Every row gives one point. To make a cloud, some directions were put in groups of two or more. Within a group, all points are equally far from the middle, so they leave a hole (a ring in 2 directions, a hollow ball in 3). The other directions are filled evenly. Then the cloud was stretched, turned, moved and blurred a little. Count the holes, and give their numbers of directions, smallest first.
(in the rows, 128 means zero)

Cloud (13 x 2)
[[190 137]
 [168  91]
 [ 96 122]
 [191 123]
 [182 103]
 [ 98 169]
 [167 175]
 [101 114]
 [157 181]
 [145 186]
 [149 185]
 [142  87]
 [104 109]]
Holes: 1 (2)

Cloud (21 x 3)
[[156  78 169]
 [154 158  80]
 [140 178 173]
 [127  78  82]
 [147  82 110]
 [101 160 213]
 [120  63 146]
 [157 130  99]
 [ 93 113 184]
 [ 95 166 159]
 [135 206  88]
 [160 110 172]
 [ 97 189 125]
 [150 166 150]
 [ 92 124 136]
 [105 203 118]
 [145 189  84]
 [106  74 155]
 [ 97 101 123]
 [156  98 135]
 [105  74 166]]
Holes: 1 (2)

Cloud (31 x 4)
[[123  73 154 165]
 [169 104 181 133]
 [194 165 115 133]
 [173 105 108  87]
 [177  87 154 115]
 [135  71 165 155]
 [137 130  81  64]
 [ 71 179 102 134]
 [164 131  89 139]
 [119  86 116  85]
 [183 195 119 112]
 [124  96 140 176]
 [107 181  57  77]
 [184 194 120 112]
 [ 90 110  73 137]
 [177 181 117 137]
 [160 101 183 140]
 [149 107 186 144]
 [149 188 116 143]
 [161 116  91  78]
 [142  85 177 157]
 [183 166 114 143]
 [106  60 138 138]
 [116  83 119  88]
 [152  88 120  90]
 [176 143 103 146]
 [111 153 111  61]
 [102 197  68  92]
 [200 167 117 127]
 [117 206  86 103]
 [199 145 106 122]]
Holes: 2 (2, 2)

Cloud (55 x 6)
[[ 95 137 181 123 139 177]
 [ 79  96 184 158 139  85]
 [150 150  69  71 117 130]
 [137 187  78 182 167 113]
 [109 139  86 211 113 120]
 [ 84 152  68 221 125 156]
 [133 203  96 143 109 162]
 [155  84  89 119 150 129]
 [153  88 168 189 117 168]
 [107 122  52  86 170 139]
 [142 119 125 207 150 128]
 [ 77 100 107 165 182 118]
 [144 132 158 132 240 133]
 [110 189 132 150  94 128]
 [183 139 116 103  82  97]
 [184 161 130 133 143 119]
 [ 69 164 174 141 165 108]
 [130  65 113 168 133 119]
 [ 48 154 116 101 164 123]
 [164 154  63 118  85 130]
 [134 107 116 130 166  71]
 [123  93 154 189 166 186]
 [128 193 101 140 132  91]
 [ 70 117 104  66 146  95]
 [ 78 101 137 109 176 153]
 [ 87  83 159 111 101 149]
 [167 162 107 148 109 104]
 [172  63 141 125 113 160]
 [141  94  70 169  91 132]
 [ 70 132  73 212 161 149]
 [ 84 115 118  71  77 133]
 [170 108 162  56 114 134]
 [ 93 126 182 104 210 153]
 [169 117 160  95 200 156]
 [166 170 101 117 182 129]
 [ 78 136 170  99 164 149]
 [122 103 150 201 155 105]
 [163 139 151 146 211 109]
 [109 110 179 156  66  79]
 [ 93 157 151 185 124  91]
 [ 83 145  71 118  65 160]
 [171 143  90  82 103  93]
 [129 131 112 101 143  58]
 [103 105 108 160 186 179]
 [113 141  79 208 150 118]
 [158 151 120 116  78  79]
 [125 166 140 131 124  72]
 [ 81 110 104 193 187 152]
 [139 137  90 192 119 107]
 [127 135  35 149 174 155]
 [144 196 137 144 124 118]
 [114 141  87 220 160 175]
 [126 176 126 127 197  96]
 [ 93 152 122  68 111 123]
 [ 82 174  88  89  77 122]]
Holes: 1 (4)

Cloud (84 x 8)
[[ 26 114  66 159 140 113 156 127]
 [155 110  91 126  52  93 122 149]
 [143  64 135  97 110 170 245  80]
 [ 49  95 145 111 177 128 175 127]
 [158 124  95 147  86 149  93  69]
 [ 96  76 139 123 118 144  75  74]
 [126 122 114  85 134 159 221 110]
 [ 96  57  83 155 132 102 103  82]
 [172 101 133 129  92  83 151 110]
 [ 97 186 122  91 127  79 171 172]
 [141 142 153 134  55 154 144 100]
 [136 112 113 140 113  97 167  95]
 [103 143 107  82 103 106 143 201]
 [ 79 118 132  66 150 130 182 112]
 [153 168 121 123  37 123 147 100]
 [ 61 118  96 172 132 167 209 120]
 [114  99  70  79  94 132 104 147]
 [122 151  75 127  97  99 177 161]
 [201 119 148  83  71  98 171 114]
 [ 93  83  89  96 106 186 168  95]
 [138 102 105 123  71 129 154  69]
 [ 39  94  86 161 130 120  60 165]
 [189 145 160  84  78 150 221  92]
 [168 142  97  83  96 145 127 116]
 [118  71 139 114  96 148  90  63]
 [ 80  97 153 125 143  90 126 129]
 [ 84  68  95 122  65 178 180  89]
 [ 82 212 107 139 131 113 110 193]
 [ 45  81 152 153 111 132 159  92]
 [ 64  95  82 127 133  81  80 176]
 [127  79  99 153 106  85  77  97]
 [129 103 116 156 123 157 210  85]
 [ 96  94  76 164  79 148  56 108]
 [ 56 144  88 145  73  89  69 174]
 [136 169  88 147 113 121 188 125]
 [ 92 129 117 174 108 140 105 202]
 [ 99  50 109 117 114  93 150  99]
 [ 51  45 104 180 110 142 139 112]
 [ 93 154 122  80 114 110  90 125]
 [139  68 140 108 160 115 198 109]
 [ 66 134  72 169  83 136 150 111]
 [102 102  80 139  70 179 110 113]
 [118 158  80 147 101  68  99 155]
 [ 43  77  77 166  86 149  73 128]
 [129  73 100 134 101 111 113  40]
 [ 47 146 139 120 150 131 132 114]
 [175  59 117 134  99 177 170  88]
 [ 76  78 101  87  83 132 108 151]
 [ 47 108 132 113  97 114 135  83]
 [184 124 100  67 111 102 102  85]
 [ 72  65 121 167 126 112  89 142]
 [ 66 122  81 133 144 172  87 134]
 [ 95  69 103 103 149 124 177 156]
 [ 84  96 143  77 160 106 207 112]
 [ 80 143 111 165 101 160 140 102]
 [ 86 164  92 169 138 137 148 152]
 [ 42 106 112 133 134 118  75  88]
 [103 104 163  88 114 148 139 110]
 [141  50 130 103 109 183 129  82]
 [120 133  87 145  63 164 202 121]
 [101 117 143 137 170 116 106 123]
 [ 60  92  98  88 144 147 101 121]
 [161 124 124  76 105 132 192 129]
 [ 69 139 159 140  69 124 141 151]
 [100  59 139 142  83 131 202  67]
 [119 131 104 102  62 178 198 157]
 [128 133 149  85 123  68 115 139]
 [127 116 134  95  80 155 135 181]
 [214  69 138 141  96 160 158  94]
 [110  72 157 140 104 130  77  84]
 [117  70 114 172 149 161 124 140]
 [128 117  74 121  74  89 122 133]
 [ 81 140  94 130 123  92 188 126]
 [110  67 102 125  79 143 230 118]
 [104  94 162 161 123 111 169  86]
 [153 110  84 150  96 131 133  80]
 [203 166 100 112  69 112 132  85]
 [167 120 143 170 134 118  91 164]
 [165  90  99 171  85 175 125 150]
 [ 33 150 115 135  79  91 156 209]
 [124  86  83 167  73 115  84 117]
 [147  36 123 162  81 147 145  81]
 [147 129 172  86  87  75  92 119]
 [ 71 126 121 159 119 117 122 211]]
Holes: 1 (4)

Cloud (98 x 9)
[[190 150 115  93 102  83 118 146 101]
 [149 160  95 153  75 121 111 182 138]
 [115 147 131 141 160 173 171 188 176]
 [162  86 181 123 145 136 166  76 150]
 [133 126 161 140  64 149 179 175 178]
 [ 68  60 135 161  80 140 177 171 126]
 [142 175 116 105 144 191  76 144  68]
 [ 64  91 126 147 187 182 129 130 117]
 [ 66  71 148 119 128  93 165 164 132]
 [131  84 166  77 113 218 154 155 170]
 [161  54 137 122 129 136  80 187 103]
 [129  55 106 135 161  99 175 204  95]
 [152  83 206 143 113 121 139 153 128]
 [112 174 178 187 146 146 133 142 120]
 [123  92 128 163  87 187  60 118  93]
 [122 129  98 193 168 179 141 144 134]
 [176 148 124 110 156 203 121 132  73]
 [169 122 145 141 175 199 139 169 104]
 [135  81 115 174 169 118 164  91 156]
 [148  73 122 132 129  86  82 188  83]
 [129 214 133 163 115 169 156 102 130]
 [162 173 151 174  97 147 182 145  66]
 [122  90 133  78 137 204 159  86 146]
 [114 132  99  97 156 137  77  72 154]
 [120  57 108 130  69 159  69 162 133]
 [158  92 103 144 138  66 175 131 159]
 [137 214 119 212 112 155  99 136 104]
 [106  54 112 173 122 128 136 145 181]
 [108 146 128 140  67 160 116 151 210]
 [148 112 188 142 122 147 135 188  46]
 [132 140 137  70 148 102 124 132  64]
 [140  97 181 116  65 182 139 127 105]
 [115 113  85 137 175 122 125 207 121]
 [186 131 183 121  91 168 195 102 143]
 [202 188 150 165 143  89 134  89  73]
 [132 212 177 167  92 167 114 148 118]
 [131 132 133  69  73 137  86 132 134]
 [139 186  98 163  81  76 153 117  99]
 [113 144 149  79  77 167 101 152 140]
 [156 189 173 172 131 199 128 134 113]
 [ 73 121  81 124 151  64 190 132  97]
 [154 106 142 142  86 167  83 151  46]
 [ 78  92 122 118 156 226 116 139 128]
 [112 136 109 142 112 158 178 182 183]
 [124 138 153 145 145 191  92 145 205]
 [ 96 124 109 133 154 205  54 142  89]
 [146 151 111 193  90 143 159 125  81]
 [141 118 104 141  87 164 165 122 197]
 [ 93  74 153 147  63 166 154 144 118]
 [184 152 175 143  47 133 166 138 140]
 [ 93 148 129 108  91 118 135  99 109]
 [ 95  78 100  99 165  67 153 176  66]
 [105  75 132  58 123  90 172 143  92]
 [193 143 106 159 128  84  92  86  46]
 [181 125 134  84 120 161 193 165 138]
 [124 121 151 114 145 208 133 151  40]
 [116 191 155 167 151 161 122 165 147]
 [159 124 184 172 108 107 159 187 111]
 [135 165  47 122 123 122  87 114 139]
 [ 91 165  93 135 129 175 152  87 148]
 [136 132  61 133 158 154 132  76 123]
 [139 141 172  89 167 108 149 149 155]
 [192 184 150  86 164 142 111  99 157]
 [146  37 125 118 183 144 100 126  94]
 [182 150 185 193 155 141 108 115 120]
 [201 177 151 140 102  96 148 116  55]
 [171 158 163 153 153 197  58 147  75]
 [115 172  65 128 115 151  60 150  88]
 [ 81 165 128 179 139 184 111 135 163]
 [149  71 145  83  83 168 136 173  93]
 [119  96 122 107  46 116 116 117 118]
 [154 113 156  86 113 215  79 154 172]
 [ 83  87 103 180 170 137 117 136  58]
 [ 83  94  65 100 105 160 124 168 139]
 [190 147 134 102 120 145 171 114 189]
 [101 152 167 142 147  82 198 135 129]
 [ 97 138  66 174 129 166  77 150 179]
 [199  92 107 137 149  81 148 118 116]
 [187  77 189 124 133 136  97 144 166]
 [131 138  90 146 153  57  85 135  54]
 [141 107 142  85 122 139 213 108 205]
 [113  73 129 173 135  71 215 148 129]
 [ 34 112 116 155 156 119 156 163 110]
 [138 195 108 183  82 118 142 139  69]
 [113  80 102 111  77 177 129 120 189]
 [180 198 175 133 156 124 161  86  95]
 [ 73 121  75 144 196 121 114 181  76]
 [107  48 120 167  86 152  89 145 146]
 [ 92  80 153 113  84 145  99 191 126]
 [160 127 182 140  74 158 219 155 127]
 [119  90 120 146 100  59 160 114 165]
 [228 136 134 112 155 144 119  90  93]
 [127 161  75 150 139  81  74  87  69]
 [129  69 106 181 153 131 174 165 129]
 [ 42 114 109 137 156 172 121 162 144]
 [ 91  70 143 129 155  98 142 156  42]
 [167 111 141 160 138 139 129 173 184]
 [153  97 174 134 177 172 101 106 173]]
Holes: 3 (2, 3, 3)

Cloud (88 x 9)
[[159 134 180  66 109  77 138  60 140]
 [186 103 105 183 145 168 148 115 129]
 [114  93 163 221  93 119 117 176 129]
 [125 126 145  97 150 168 150 122  88]
 [ 30 172  49 148  97 142 165 112 110]
 [132 137 153  93 197 138 144 141 129]
 [122 168  91 102 181 156 115 125 165]
 [102 125 107 109 186  95 179  86 120]
 [ 99 135 181  91  80  90 154 111 156]
 [ 77 150  39 179  88 126 120 114 104]
 [124 187 189 112 126 112 139  75 150]
 [ 62 115  95  88 127 104 110 138 103]
 [149 108 137 131  87 111  79 152 171]
 [ 92  90 192 174 162 123 190  92 138]
 [154 148 115  63 141 172 165 111 184]
 [137  80 152 105 165 145 196 100 128]
 [175 105  67 119 170 126  97 132 105]
 [115 169  96 108 126 162  89 126 114]
 [116 119 134 150  39  86 143 141 130]
 [118 148 172 170 135 173 156  78 164]
 [143 186 137 150  73 127  61  93 146]
 [ 76 117 107  99 106 120 196 108 100]
 [137  83 150 152 127 164 125 170 160]
 [175 110 127  85 119 105  52 135 147]
 [113 207  29 145  63 178 107 149 113]
 [111 150  52  73 179 117 179 130 170]
 [110 130 216 150  77  82 151 122 126]
 [110 208 115 147  56 162  83  90 149]
 [204 131 138 108 103 110 102 102 181]
 [153  87 118 154 107  70 127  56 149]
 [ 82 189  52 158 114 107 185 137 114]
 [110  87 203  82 142  96 138 163 132]
 [ 97 124  95 112 156 131 137 134 180]
 [166 117 160 194 126 140 104 159 168]
 [109 140 117  56 132  95  72  51 125]
 [146 112 137 148 123 141 208 168 110]
 [ 95 152 169 137  85 130  68 106 113]
 [157 109 145  37 152 148 156 126 126]
 [129 152 160 132 106 126 184 107 109]
 [121 167 202 213  86 108 139 138 145]
 [125 159  82 137 178 179 223 145 115]
 [152 201  38 149 120 156 103 142 120]
 [ 75 166  48  97 135 143 193 158 106]
 [139  70 128 189 138 100 157 180 118]
 [186 185  83 122 113 137 115  95 126]
 [100  76 111  67 153 101 166 155 169]
 [ 87 181 157 212  40  82 101 120 156]
 [107 115 142 118 150 141  97 167 133]
 [124 105 176  59 110  82 133 179 138]
 [126 177  91 124 157 185 202  95 148]
 [124 124  82 157 156 126 209 164  97]
 [177 121 172  60 120  87 145  88 164]
 [154 119 165  96 130  85 124 173 139]
 [136 116 188  98  98  48 124  97 160]
 [125  63 159 101 141 125 115 149 165]
 [135  96 152  74 100 122  84 121 169]
 [176 194  36 130 108 150 124  95 135]
 [ 95 231  77 233  98 133 130 109  88]
 [169  92 149 182 131 146 126  91 149]
 [121 137  15 118 128 129 112 104 134]
 [ 59 209 143 130 112 130 127 110 117]
 [177  95 143 167 112 114 139 109 148]
 [163 179 110 110  94 104  81 136 150]
 [130 127 163  52 114 119 145 126 172]
 [ 82 206 131  92  71 131 153 105 129]
 [102 119 209 195 106  63 127 138 108]
 [ 85 141 134 186 131 147 224 141  69]
 [161 155 204 196 127 112 118 130 141]
 [116  81  94  82 192 108 189 103 135]
 [157  77 157 143 154 108  75 128 144]
 [118 113  82 120 194 141 216 165 118]
 [106  91  48 135  92  86 117 168 113]
 [100 202 122 118  92 141  70  89 153]
 [ 58 114 158 161 127  76 186 117 125]
 [146 124 206 208 105 106 111 143 133]
 [121 147  99 185  52 139 132 191 165]
 [131 122  65 134 109  69 157  72 118]
 [ 77 148  94 105 156 125 140 140 143]
 [121 185  54 209 125 124 169 107 131]
 [144 161  26 161 136 125 124  86 139]
 [115 126  67  42 165 109 118  60 119]
 [102 148  53 105  56 163 122 138 131]
 [ 67 120 109 149 167 127 197 146  98]
 [122 117 146 142 109 178 136 130 117]
 [151 216  64 157 107 143  95  97 120]
 [132 173 157 171  79 109  85 145 114]
 [113 131  47 161 130 142 133 103 156]
 [148 192  17 103 125 125 156 140 130]]
Holes: 2 (2, 3)

Cloud (106 x 9)
[[ 79 129 128 155 160 153 179  90  86]
 [ 85 167 149 147 109  83 100 134 177]
 [207 126 131 162 118 136 142 128 164]
 [170  67  92 138 135 143 179 108  89]
 [110 108 161  90 143  79  91 161 191]
 [165  96 130  99  72 145 146 142 164]
 [ 91  53 117 180  97  98 167 191 121]
 [ 66  91 106  99 186  77 134 142 166]
 [ 98 129 101 161 200 146 132 151  95]
 [140 101  91 160 233 131 197 163  93]
 [127  26 147 182 130 133 195 196 105]
 [158  78 104 106 198 179 117 135 131]
 [112 110 100 161 104 151 114 176  75]
 [122  93  68 166  93 111 140 182 147]
 [164  91 114 111 122 225 140 147  82]
 [146 110 139 129 102 114 179 128 130]
 [131  81 118  85 127 146 144 149 105]
 [194  77 167 100  92 150 145 135 155]
 [ 92  65 132 148  97 169 140 108 126]
 [172  76 152 121  90  85 167 161 160]
 [131 139  95 122 197 121 191 116 128]
 [146  93 146  87 137 171 140 180  87]
 [ 95 107  98 111 207 126 150 129  94]
 [190  64 111 164 111 223 160 148  74]
 [ 93 121  90 161 190  63 157 153 158]
 [152   7  80 165 162 168 182 158 119]
 [100 114 129 125 151 136 179 183  76]
 [111 122  47  91 189 109 175 109 179]
 [119  55 165 185 107 144 190 217  84]
 [175 144 131 160 146  97 155 183  82]
 [ 94 112 130  93 199 170 168 155 127]
 [167 140  87 124 190 173 170  84 157]
 [ 81 117  80 148 159 146 121 171 106]
 [135  43 144 105 129 208 148 167 105]
 [212  92 102 113  79 160 132 147 166]
 [167 121 141 124 168 240 121  68 104]
 [159 112  96  78 154  87 153 167 150]
 [ 90  86 151 170 113 120 141 131 123]
 [ 71  86 176  93 137 112 104 157 163]
 [ 89 126 139  89 161  82 133 105 191]
 [ 90 123 176 112 120 167 101  78 105]
 [ 88 129 120  87 176 160  90  82 145]
 [102  88 150 149  89 164 143 128  84]
 [115 112 148 125  77 116  91 160  88]
 [151  73  79 117  90 128 109 141 172]
 [138  92 119 113 221 117 177 178  94]
 [ 79  61 123 141 164 136 148  90 134]
 [136  69 135 140  95  97 126 119 132]
 [175 111 126 107 163 182 115  48 105]
 [154  59  96 186 103 156 143 175 128]
 [121 139 148 114 153 102 110 108 155]
 [138 112  89 100 164 167 118  95  72]
 [136 114 130  95 173 127 167 134  82]
 [151 108 124 112 115 177 114 182 102]
 [126 162 128 106 123 141 125  66 159]
 [201  80 163 102  86 137 135 146 148]
 [153  50  96 127 155 223 153 156 110]
 [ 89  98  51 146 199 103 150 116 156]
 [119 122 132 114  67 120  83 182 135]
 [166 152  79 112 181 135  91 117 137]
 [ 83 104  77  57 172  96 116  78 211]
 [166  90 135  93 117 159 129 160 202]
 [128 112 114 162 169 109 182 119  77]
 [161  79  88 134 154 169 156 185 138]
 [185 162 115  59 176 129 133  87 186]
 [140 122  99 119 163 107 173 110 103]
 [199 137 160 120 136  97 111 126 157]
 [112  49 137 135  88 127  98 131  97]
 [ 80  64  95 104 206 138 144 119 130]
 [154 116 125 172 128 105 201 198  84]
 [127 114 125 153  81 135 122 130 183]
 [ 79  81  71 152 164 114 171 180 105]
 [162 144 100  81 149  71 137 162 156]
 [197  95 128 147  77 191 132 174 138]
 [180  62 190 125  98 165 107 191 114]
 [184  79 127 198 163 194 149 112  79]
 [149  52 157 111 131 119 112 188 154]
 [ 77  67  89 168 153  77 156 216 109]
 [ 79  91  53 151 196 165 150 126 110]
 [194 107  94 183 170 144 159 138 164]
 [166 102 173 114  79 180  80 201 133]
 [ 88 117  77 137 136  65 197 113 121]
 [ 68 109 148  97  74  76 106 193 142]
 [105 148  69 120 176  90 105  98 130]
 [143  85 110 171  85 145 132 148  95]
 [100 181 130 158 131  78 134 149 104]
 [ 68  78  85 138 183 134 178 174 122]
 [121 143 134 145 159 155 148  98 102]
 [102  47  86 133 140 139 164 144  78]
 [ 97 129 123 183  94 112 142 162  72]
 [ 68  89  94 151 152 124 142 121 172]
 [178  71 120 106 112 150 139 156 197]
 [106 180  85  83 143  74 108  92 165]
 [ 96 102  95 124  84 101 154 140 138]
 [177  82 118 196 183 192 146 136 103]
 [154 115 117 168 125 162 196 174  73]
 [ 93 129  63 125 185  51 150 149 162]
 [ 93  32 150  92 141  97 140 166 161]
 [162  52 125 162 149 134 154 210 141]
 [ 77 138  69 111 186 108 186 118 142]
 [151  96 122 116 189 179 114 101 136]
 [123  27  79 187 121 150 153 159  93]
 [163  90 159 165 133 131 172 141  90]
 [ 95 117  53 137 192 119 156 113  98]
 [ 83  20 149 128 158 132 153 187 110]
 [159  58  91 131 147 162 148 129 180]]
Holes: 1 (3)
